Every row gives one point. To make a cloud, some directions were put in groups of two or more. Within a group, all points are equally far from the middle, so they leave a hole (a ring in 2 directions, a hollow ball in 3). The other directions are filled evenly. Then the cloud was stretched, turned, moved and blurred a little. How many holes are there, and how many directions does each take, smallest first?

Cloud (20 x 3):
[[ -8   4  51]
 [-25  20  46]
 [ 41 -32 -13]
 [ -5  24 -35]
 [ 48 -20 -15]
 [ 44  15  21]
 [ 44 -17 -25]
 [-31  31  37]
 [  4   0  50]
 [  7 -32 -32]
 [ 37 -38  -7]
 [ 24  21 -36]
 [ -2 -50  -4]
 [ 24 -21 -36]
 [ 39  33 -17]
 [  1  -1  50]
 [ 53  -4  -4]
 [-11  29  46]
 [ 49 -20   1]
 [ 41 -32 -12]]
Holes: 1 (3)

Cloud:
[[ 39 -37 -17   2]
 [-22 -52 -35   9]
 [-29  46  -8  48]
 [-51 -52  10   5]
 [  6  -1 -39 -19]
 [  8  13  47  18]
 [ 41 -27   4  46]
 [-24 -21 -47  18]
 [-17 -32  27 -24]
 [ 48  -6 -12  28]
 [-11 -36  17  65]
 [-47  24 -25  -2]
 [ 24  33   0  -2]
 [-10  49  23  46]
 [-25   8  45  52]
 [  9  14  45  13]
 [-23  15  -7 -29]
 [-32  13 -43  26]
 [ 36  12 -20  -1]
 [-44 -33  17 -20]
 [ 29  21 -16  -5]
 [ 12 -39 -37 -12]
 [-60   8   3  -4]
 [-41 -38  20  48]
 [-14 -44 -41   1]
 [ -2 -61 -26  -9]
 [  8  17  46  18]
 [  9  -5  51  18]
 [ -1  35  40  37]]
Holes: 2 (2, 2)

Cloud:
[[ -3  -2 -32  24 -16 -35]
 [-10  39 -33 -28   8  56]
 [-31   9  37  37  21  -8]
 [ 13  20  46   1  20  23]
 [-12 -14  -1  15  59  29]
 [ 18  -9  45  42  49  -5]
 [ 28 -29  27  46  55  17]
 [-17   6 -30  14 -53  -4]
 [ -9  42  55 -20  16  15]
 [-31  30  -9   7  24  20]
 [-29  69  -9 -18 -43   9]
 [ 41  -2 -63  26  -5  20]
 [ 28 -44  42  21 -15   6]
 [ 59  -4  32  -7 -30  33]
 [ 43  33  48  25 -24 -11]
 [  2 -24  34   3   7  25]
 [-15  10 -17  20  25  39]
 [ 43  15  30 -18 -11  54]
 [ 81 -21 -15  26  62  15]
 [ -6  19 -23  20 -36  45]
 [ 24  17 -33  18 -47  -6]
 [-39  25   3  30  -1   2]
 [ 35   3 -52  29  -7  -3]
 [-11 -31 -24 -39  23  43]
 [  2 -59 -11   0 -26  16]
 [ 46  37 -30  -3   4  24]
 [-18 -12  40   3   8 -18]
 [ -5  26 -11  46  19  23]
 [-46  31  -3 -25  19  -4]
 [ -1 -15  41  29  56 -24]
 [-21  17 -25  31 -50   4]
 [-12  14 -30  53  29  14]
 [ 11   7 -42   9 -66  15]
 [ 11 -25  52  49  25 -16]
 [ 70   3 -18  20   7  17]
 [ 12  13  43 -30   5 -43]
 [ 42  26 -53  11  35  35]
 [  7 -37  14   6  16  50]
 [ 32  16  60  37  18 -25]
 [ -8 -40  24  31 -30 -32]
 [-43   8  12   5 -47  13]
 [ 27  72  10  -5 -15  -1]
 [-18 -12 -45  34  34  19]
 [-30   8 -29 -46   4  19]
 [ 25  38   3 -16  -8 -51]
 [ 25  38 -36 -33 -59  32]
 [-40  18 -14 -15   3  -3]
 [-28  -7   9  25  26   9]
 [ 54   1 -62 -56  23  22]
 [ 51  22  -8  -5  48 -37]
 [-41  14   7 -21  17 -15]
 [ 21   5  21 -24  14 -44]
 [-25  49  -6  28  24   3]
 [  6  39 -15  -8   5  56]
 [ -1 -39 -42  36  47  57]]
Holes: 1 (3)

Cloud:
[[-49 -29  16  -2 -42 -33]
 [-55 -27   0 -28   7 -30]
 [ 15 -20  29 -16 -35   0]
 [ -8  29 -17  -3 -48 -59]
 [ 36  19   6 -44  21 -13]
 [-15  -7 -58  38   7 -38]
 [-28   8  -3 -47  15  51]
 [ 13  23 -60 -14   7  26]
 [ 10 -41 -11 -64  45 -19]
 [-52  -2 -34  22 -24  35]
 [ -9 -20   4 -53  43 -26]
 [ -2   1 -52   0  56  44]
 [ 27  -6 -11  -2 -14 -31]
 [-10 -40  15  17  45 -31]
 [-41 -29  -1  47  53   5]
 [ -3  29  41 -28   0 -31]
 [ 14  34 -28 -28 -42 -24]
 [-15   2 -45 -34 -30 -48]
 [  4 -71  10   3  -2  20]
 [  9 -10  14   2  27 -46]
 [-37  35 -51 -15 -15 -11]
 [ 27 -14  21   4 -36  -4]
 [  6  -1  19  -3  30 -23]
 [ 13 -38 -32  10 -22 -23]
 [-34 -47  23  17  21 -43]
 [ -9  11 -61  13  27   8]
 [ 34   6 -19   4  13 -12]
 [-32 -18 -13  24 -71  -9]
 [-48 -20 -59   8  36  19]
 [  9 -54 -59   6 -11  -3]
 [-21 -63  -6 -14  -1  42]
 [  4 -39  -1 -22  15 -55]
 [ 19  15   1  17 -21 -34]
 [-34  31 -24  11  17  24]
 [-45  46 -45  -3  -3 -26]
 [ 21  23  -9  12  19  35]
 [-28 -74  -6   1  12  22]
 [  9 -43  10  -7  35 -13]
 [ -6 -27 -55   7 -34  31]
 [  0  53  14  22  -9   3]
 [-43 -74 -13  22  -8 -40]
 [ 30  18 -26 -34 -25 -24]
 [  0  18 -22  29  20 -60]
 [  2  -7 -37  54 -10 -10]
 [-40 -54 -21  -8 -16   8]
 [  0  -2  -3  16  52 -64]
 [-22 -22 -68   0  -4  40]
 [  0  -4   0  31  41 -65]
 [-18 -12  14 -27 -23 -74]
 [-57  17  14  31  25 -14]
 [  7 -16 -43 -68 -31   3]
 [ 35   5  -2 -15 -34  -8]
 [ 17  21 -14  -4  43  -3]
 [ 29  -3 -21  40 -34  30]
 [ -6  28 -64 -43 -16  -1]]
Holes: 1 (3)

Cloud:
[[-36  -2  56   5  -6  15  44  43]
 [ 22  -9  29 -32  42  61  10  36]
 [ 26  47   3 -16  60 -28   6  -3]
 [-48   2  51  -2   7 -14  42  36]
 [-19  -5 -18  33 -25  30 -49   6]
 [-80  25   7   3   7   2 -19  13]
 [-18   6  11  15  24  35  14 -42]
 [ 31  40  -4 -19   7  -4 -12  62]
 [ 40 -22  69 -35  23 -15  16   7]
 [ 19   8   3 -54  22  37  56  24]
 [-12  -3  22  -8 -49  10  10 -25]
 [-29 -59  17 -11  14  18  23  12]
 [  9  57  -7 -17 -10  -3 -44   3]
 [ 12 -10  42 -39 -34 -16  -7 -41]
 [ -5   4   1 -50  -1  15  19 -57]
 [-46 -31   1  -6  32 -31   8  29]
 [-15 -13  66  25 -24  20  13  45]
 [ 41   8 -11 -38  47  39  28   7]
 [ -3  15  55  30  -2   4 -59  20]
 [-21  16  26  21  43 -27 -41 -39]
 [  2  18  24 -44  -4  64 -10 -12]
 [-36 -31 -11  -7 -35   5 -50   3]
 [ 20 -21  11  15 -50 -28   6 -39]
 [ 19 -40 -42 -33   0  -5  15   9]
 [  6 -35  50 -38 -30 -13  25  19]
 [ 13  23 -37  -7 -35 -27 -33  14]
 [  0 -36  45 -52  -9  -6  41   7]
 [-19  -5 -19 -27  -2  -5   0  63]
 [ 72  10  17 -18 -23  -7  -3 -30]
 [-67  39  36 -24 -13  -6  10  15]
 [ 68  10  -9 -16   6  42   6   3]
 [-41 -13  33   9   4 -29   3  46]
 [ -8 -38  20 -20  13  -9  68   7]
 [-18 -67  37  -4   5  13  18  -5]
 [ 36  -8 -48 -24 -13 -23 -31   6]
 [ 34 -21  74  10   1  42   4  35]
 [ 82  -4   8 -20  -8   3   6 -30]
 [ -1  30  71 -20  40   0  -1 -41]
 [-55  30  18 -50  17   6 -18  22]
 [  3  18   4 -22  72  52  12  45]
 [ 47  34 -10  -5 -16 -18 -52   4]
 [-23  29 -22  20 -17 -34 -12   0]
 [-25 -27  12  10   9  54  19  57]
 [ 23  19  35 -46  11  24  53  38]
 [  9  37  11  54 -27 -12 -23  14]
 [ -5  38 -16  27  30  46 -34  -1]
 [-11  -7  27 -34 -52  49  -3  10]
 [-50  31  43  29  17  23 -31  49]
 [-58   5  -4  13  37   0 -26 -30]
 [-15 -19   4 -41 -33  49 -34  26]
 [-24  43 -55 -27   1  37  11   9]
 [ -7  34  12  23 -56  20  14   9]
 [-34  -4  -2  31 -29  47 -51  29]
 [ 12  34 -33 -35  57  10 -13 -33]
 [ 36  31 -18 -14  -5  18 -26  77]
 [-50  48  32  26  34  -5 -16 -12]
 [-56   8  -9   3  -2  49  -6  -4]
 [  8 -17  61 -62  29  -3  37  -9]
 [  5  18 -47 -49  43  -1   6 -29]
 [ 13 -23   4  16  27  18 -18 -57]
 [ 10 -21  27 -17  55  49  -2  27]
 [-45  67 -14  -1 -11 -14   9   7]
 [ 29  29  25  33  11   9  20 -18]
 [ 16  -9 -30  27 -23  44  20  47]
 [-57 -13  11  11   5  29 -24  46]
 [-17 -45  62   5 -27 -25   9 -10]
 [ 36   6 -16  16  36 -17 -49 -28]
 [-44  57   6 -23 -18  -9 -13   1]
 [ 23  53  27   1  34 -20 -15 -31]
 [-40 -31  -6 -47  21  -5   1  24]
 [ -3  47  -6 -36  29 -37 -13 -40]
 [ 22 -37  26  -8  32  27 -41  31]
 [ 45  -5  11  41 -19   1  17 -10]
 [ -8 -41 -16  13 -35  13 -33 -28]
 [ 13 -33  25   6  55 -17 -29  24]
 [ 13 -22  14 -41 -38  45 -32  -8]
 [-38 -59  17 -27  -1  14  10  -9]
 [ 26  53  27 -32  40  -1  46  28]
 [ 13  36   6  38 -11  36  40  18]
 [-33 -17  -3 -68  52   5  13  12]
 [-21  12 -13 -27 -38  55  -9   0]
 [-10  25  23  -9  19  64 -55  32]
 [ -2 -28   0 -32 -12  32  43  44]
 [ -5 -41  52   7 -13  -7  36  26]]
Holes: 3 (2, 2, 2)

Cloud, 87 rows:
[[ 16  14  16  -8  29  44  16  20  76]
 [-37 -21 -20  16  -4  18  23  24 -28]
 [  8  12  38  42 -17 -24 -50   1  -6]
 [ 12  -8 -18  56  27 -26  -8  11  18]
 [ 24  66  16  15   7   4   4 -49  57]
 [ 42  49   4 -15 -37 -11  -9 -14  56]
 [ -9  56  12  43  -6  35 -27 -26  20]
 [ -1 -16  51  -9   3   8 -48 -50  29]
 [ 29  -9 -18 -13   7 -75 -12  29 -18]
 [ 12  26  22  20 -45 -39  27  -7  65]
 [ 20 -27 -49 -24  32   4  25  15  46]
 [ 12  38 -54 -33  26 -34 -17  -7  22]
 [ -1 -27 -11 -78  22 -13  33  10   8]
 [ 22 -12  29  -3 -14   1 -17 -54 -43]
 [  0 -48  -9  -1  -8 -10 -23  23  70]
 [  3 -39 -13 -23 -53   2 -19  11  -1]
 [ 14   8  34  23  37  25  -3   0  73]
 [  1  47   3 -36 -46 -13  31  -1  10]
 [ 57  15  19  17  -1  10  48 -30  15]
 [  8 -17  47  18  43  -8 -11 -45  19]
 [ 10  35 -14  10  -8 -19   3  64   4]
 [-37 -13  16   9  -8  -7 -42  25  67]
 [-18 -25  31  35  -4   9  18 -40  61]
 [ 26   8  26  20  18 -15  24  33  67]
 [-24  -7 -48 -36  24 -36 -35  11  12]
 [ -5 -39  21  20  15  24 -12 -32 -27]
 [ 28 -16 -28 -44  -7 -48  12  27  54]
 [-32   7   1  -9 -21  52   8  35   6]
 [ -5  62 -17  10  -7 -11 -35  -7  74]
 [-32 -18  14   4  43 -12  24 -41  21]
 [ 55  -7 -23  16 -14 -16  37 -27 -25]
 [ -6  38 -27  18 -56 -15   0   5  54]
 [-17  17 -29  15 -21 -25  -8 -40  76]
 [-17  24  -5 -29 -60 -33  -6  -7  21]
 [ 12  22  -9  -1  40 -12  48 -43   6]
 [ 32 -43  23  10 -35 -51  14 -24  45]
 [  8 -40  -3  20  -8   0  61  -5 -22]
 [ 26  24  43  36  30 -35   2 -16   4]
 [ -7  13  27 -25  20  13  -4  60   8]
 [-30  13  37 -31  -5  -5 -59 -18  33]
 [ 25  16  55  -3 -35  -3 -30 -28  53]
 [ 11 -41  16 -21 -22 -56  56  15  19]
 [ 47   6  51  21  -3 -44  24 -17  -5]
 [ 37  51  15 -11  35 -36 -29  -1   4]
 [-35  19  55  13 -18  23 -13 -20  62]
 [-19 -34 -29   6  18 -63 -23 -13  -4]
 [ 40  -1 -29 -25   6 -66 -27   0 -21]
 [  9  39  -2 -25 -40  -5  46 -34  25]
 [ 47 -19  16  28   4 -39 -13 -30 -38]
 [-12 -49  11 -25 -21 -45  40  21 -31]
 [ 25  -3  24  13 -35 -61  46 -10  22]
 [-24  19 -67  14 -16   0  -2  23  33]
 [ 59  12  16 -18   1  12 -11   7 -16]
 [-18 -25 -31  -9 -18 -32  31  34 -38]
 [ -2  -9  28  24 -15  33  43  42  44]
 [-18 -20 -54 -10  -9  -4  -5 -48  46]
 [-13  19 -37 -15 -43  19  -2 -22  -4]
 [-31 -38   7 -31   8 -33 -39  31  24]
 [ 33  42 -17   0  41 -49 -14   1  20]
 [-28  26 -31  34  14  49  10 -23  20]
 [ -6 -51  51 -27   7  18  -2   0  32]
 [ -2  26 -66 -14 -19  -6   0 -24  48]
 [-24 -17  15   1 -29   0  56  -2 -26]
 [ 14  10 -52  18   8 -22  37   7  65]
 [-23   8  39  34 -10  59   4  -1  25]
 [-26 -24 -18  13  -2  42 -21  37  34]
 [-18   6  10 -42 -44 -25 -37  13  19]
 [ 35   2 -39 -55 -15 -25  16   8 -20]
 [ 11  42  52 -36 -18 -36 -13 -37  15]
 [ 23 -39  38   2  -4  37  41  -5  27]
 [ 26  10  -6  -2  31  10  49 -31  67]
 [ 15 -43   4 -64  19 -56  13 -10  24]
 [ -7  35  44  21  10  20  27 -32  72]
 [  7  38 -39 -28 -19 -30  36 -11  58]
 [-23  33  54  -1 -47  -7  16  -6  17]
 [ -5  19   4 -34  23  31  66   0  13]
 [ 54  28  13   1  -9   5  52 -12  52]
 [ 18   7  28  26 -14  43  13 -51  62]
 [ 14  23 -17  46   1 -33 -49 -34  12]
 [-28  13   6  17 -63 -23  26   2  14]
 [ 31 -47  14  24 -15 -15  20  22  54]
 [  6 -24 -14  10 -31 -26  30 -64  24]
 [ 15 -19  -5 -68  36 -16  16  -6  51]
 [ 19 -15 -38 -24   2 -36  50   4 -37]
 [ 14 -52  24 -35 -31 -63   1  14  17]
 [ 39 -30  31 -21   3 -73  14 -20  27]
 [ 18 -12 -46   8 -24  21  42  15  64]]
Holes: 1 (9)

Cloud:
[[-11   2 -39 -20 -30 -11  72  14  11]
 [-46  18  21  11  -5   4  18 -46  46]
 [ 36  54  30  38 -54   9  10   4  28]
 [-18  59  25  50  27  11  25  53   7]
 [-20  -2 -27 -19  22  10  55  39  -3]
 [ -5  -8  31  25  -3  46 -31 -22  30]
 [ -5  -2 -64  62  -4 -45  14 -20  20]
 [ 13   8  12  53  32  -9  -7   6  52]
 [ 74 -10 -28  21   0  -8  32 -11 -19]
 [ 40  12   1  21 -14  43  25  -6 -16]
 [-21  -4  -1  14   6 -81  45  10  38]
 [-49 -15   6 -29  24  21   0  67  22]
 [-35  10  -8  13  27 -54 -15  39 -50]
 [-19 -44  28  34  -6 -48  32  49  12]
 [-34 -38 -19   4  36 -60  34  17  -5]
 [-28 -27 -20   1  -7  37  28 -10 -35]
 [-18  -1  -2 -22  31 -38  46  55  29]
 [ 17 -42 -28  -8   0  45  -1  21   5]
 [-25  47  35 -20  50 -15 -13   7  32]
 [-18  30 -24  28 -37   2 -25  56  27]
 [-21 -46  -7  25   8   6  23  30  47]
 [-26  49  22  49  25 -40 -22  47  -1]
 [ 22  22  22   5 -41  39  30   5 -14]
 [ 37  -3  38  28   2  22 -14  -8  28]
 [ 10  -4 -20  -7  25  18  18  40  61]
 [-40  31  64   1  15 -11   5  57   2]
 [  6 -60 -29 -25 -24  -5 -12 -17  29]
 [ 42 -11 -17 -21  62  19  -4   4   9]
 [  3  22  24  -8 -31  11 -51 -12  45]
 [  8   3  23  51 -45  31  43  24  29]
 [-43  16 -41 -23  43 -38 -21 -13  -1]
 [  1  -2   4 -30  15 -32 -30  27  68]
 [-51 -19  -3  -5 -40 -28  54  23   9]
 [ -7  -8  -5 -19 -42  47  -5  10 -16]
 [ 11  18  13 -28  -1 -31 -43  43 -17]
 [ 12  -9 -41  42  38  31  28  13  -2]
 [-47 -17  29  -6 -32 -48 -27 -19   2]
 [  9   1 -17   5  59 -79 -19  18  -6]
 [-24  15 -71  15  11 -18 -18 -20   6]
 [-23 -24 -24 -15  10  26  55 -13 -10]
 [ 51  34  19 -15 -22  27  61  18   5]
 [-30  22   8  49  52 -15 -47   8   3]
 [ 45  75   9  34 -31   9  -7  23  22]
 [-61  -5  23  31  -4 -25  25  47 -11]
 [ 10   8  25  23 -28  -9  45 -27  53]
 [-14   6 -56  58   7 -41  20 -18  27]
 [ -3 -26 -38  10  -4  42  23  24  16]
 [-44  23 -37   1  20 -25 -25  24 -26]
 [-39 -11  12 -25  10 -22  46  42 -21]
 [  1  45  -4 -24   9 -44  63  -5  22]
 [  8   9 -26  10  14  -3 -29  45 -59]
 [  0  -2 -19  46  -3   8  67   5 -36]
 [-60  15  40  19 -34   3  41  17   4]
 [ 17  27  38  -7  29 -10  56  19 -22]
 [-13 -36  35   6  42  29   0  37  36]
 [ 20  44  69  24 -25 -24 -19  34  29]
 [ -5   3 -10  17  42 -93  17  -2  -2]
 [ 26 -37   8  22 -15  14  32 -23  11]
 [-17  35  30  65 -10 -59   9  -6  34]
 [ 30 -17  24  52 -15 -11  41  14  44]
 [  4  36  23 -31 -30  23   0  21 -30]
 [ 53  14 -15  61  12  27   4  -3   4]
 [ 28  19  -7   9  16 -11  74   9 -30]
 [-31  20   5  83  11  12 -17  27  -2]
 [-16  20 -24  28  -6 -28 -29  62  28]
 [-14 -14  59 -24  19 -14 -22  49 -20]
 [ 24 -27 -20 -46 -31 -16 -16  -4  38]
 [-33  -9   0  43 -65 -41   7  24  11]
 [-54  41  24  -7  32   7 -26  29   3]
 [ -6 -45 -31 -22 -34  12  10  -7 -24]
 [-20 -67  22   8 -15  17  15  -8  13]
 [-14  13 -19 -43  58 -19  12   7  35]
 [-29 -59  35 -11  39 -17  29 -10  21]
 [-20  12 -40  17  34  18 -26 -33  40]
 [-22  10 -37  -1  15  -5  65  35  29]
 [-12  33  53  13  33 -23  22  10 -29]
 [ 22  28  -1 -29 -34 -17 -41   7  -5]
 [ 15 -29  19 -47 -33 -11 -16  27 -13]
 [ 34  39  -3 -22 -58 -64  19  13  14]
 [ 32 -35  42   4  13 -43  33  31  25]
 [-33  50   3  67 -11 -40   4  16  54]
 [ 14 -23  36 -14  26   8  15  37  65]
 [-18  32 -20 -53   1 -11 -26  31  -6]
 [ -4   2  20  -4  52   1  36 -14 -41]
 [-53 -13  68   4   4 -15 -31   7  12]
 [ -3 -27 -57 -11 -30   4 -22   0 -16]
 [-26 -64  -9 -20  47 -15 -42  35  13]
 [-23  -5  -3 -49  26  10 -56  32 -26]
 [-46 -37  25  -4 -40  -3 -41 -13  10]
 [ -6  41  -7  18  -7  32   5  44 -31]
 [-73 -19   6  -7   3 -25  18  32 -10]
 [  8 -37  12 -13  36  45  -7  36  30]
 [ 56 -26 -27  32   8 -52 -22  19  17]
 [-24 -17 -27 -25  -1  41  23   9 -35]
 [-16  -6 -48  43  25 -37  23  26  39]
 [-62  19  44  23  -8 -24  14  13  -8]]
Holes: 2 (3, 4)
